Rows are points. Any point is a mix of the corners, with weights that add up to 1. It lies inside the corners' shape when no weight is negative. Is each point inside? If not, which corners have a negative weight?
(in the rows, 128 means zero)

Corners:
(1): [123  95]
(2): [91 93]
(3): [164 176]
Points:
[98 67] => outside (3)
[122  98] => inside
[101  98] => inside
[146 131] => outside (2)
[105 116] => outside (1)
[151 137] => outside (2)

Corners:
(1): [176 152 194 134]
(2): [141 115 154 176]
(3): [155 179 112  86]
(4): [101  80  75 105]
(5): [ 89 156 127  84]
Points:
[130 148 133 116] => inside
[149 150 136 123] => inside
[141 171 149 114] => outside (4)
[136 145 127  96] => outside (2)

Corners:
(1): [128 193 177 133 153 100  73 119]
(2): [155 102  68 124 118 182 131 184]
(3): [161 121 131 133 144 135 128 108]
(4): [147 187 217 117 128 164  98 132]
(5): [ 78  70  80 182 160 214 147 185]
(6): [175 166 156 169 101 123  96  94]
(7): [146 145 167 128 106  99 114 138]
(8): [ 91 154 108 124 138 158 140 148]
(9): [187 187 178 149 126  98 129 140]
Points:
[144 137 137 155 128 151 128 143] => outside (1)
[136 148 196 157 154 138 116 145] => outside (2, 6, 8)
[149 174 166 127 129 111 105 125] => outside (5)
[137 145 142 149 139 139 115 135] => inside
[176 197 179 109 140 115 107 135] => outside (5, 6, 7)
[134 160 141 137 131 134 112 142] => outside (3)
[168 161 150 129 117 122 124 122] => outside (1, 5)
[123 137 135 130 142 150 122 153] => outside (6)

Corners:
(1): [152 171 109 121 177 100 129 119 184]
(2): [ 89 125 165 145  71  76 164 150 133]
(3): [127 105  96  74 116 132  85 121 117]
(4): [120 133 121 158 106 102 126 113 200]
(5): [156 130 101 153 164 123 109 138 142]
(6): [130 111  95 134 146 118 162  44 155]
(7): [ 56  35  96  75 148 107  86 150  98]
(8): [ 92 121 189 113 136 167  87 152  58]
(9): [127 157  86 158 137 137 170  91 179]
(10): [ 92 167  87 160 107  92 154  71 136]
Points:
[104 126 126 117 128 120 127 118 133] => outside (5)
[117 149 107 143 120 127 138  98 104] => outside (1, 4, 7)
[ 98 114 121 133 112 118 130 111 125] => outside (1)
[120 123 107 124 148 134 116 109 133] => outside (2)

Corners:
(1): [ 91 137  73 146 191 127 190 129 152 179 183 178]
(2): [117 126  68 157 172 126 146 161 116 190 113  70]
(3): [163  65 105 135 162 100 113 132 131 124 106 183]
(4): [104 133 107  89 156 122 114 161 114  96  69 183]
(5): [217 146 152 146 145 178 111 143 170 101 130 122]
(6): [ 95 143 170 168 135 135 147 130 134 148  91 102]
(7): [129 154 138 125 106  77 114 151 170 133  64 165]
(8): [ 76 151 108 133 136  93  80 140 136 135 140 103]
(9): [149 120 121 132 110 150  86 119 132 123 142 182]
(10): [140 101 105  78 149 230 149  84 133 141 175 111]
(11): [ 66  81 122 152  88 145 125  87 145  84 124 105]
(12): [158 120  97 115 144  72 152 165  96 116 148  80]
(13): [ 75  82 146 177 125 128 166 176 169 145 152 125]
Points:
[ 85 119 100 139 145 126 138 131 139 153 132 138] => outside (5, 12)
[105 117 112 135 137 125 133 134 136 134 125 144] => outside (5)
[108 104 102 129 115 130  84 138 141 138  91 143] => outside (1, 5, 6, 12)
[107 136 114 116 125 149 113 130 159 122 114 157] => outside (3, 6, 12)
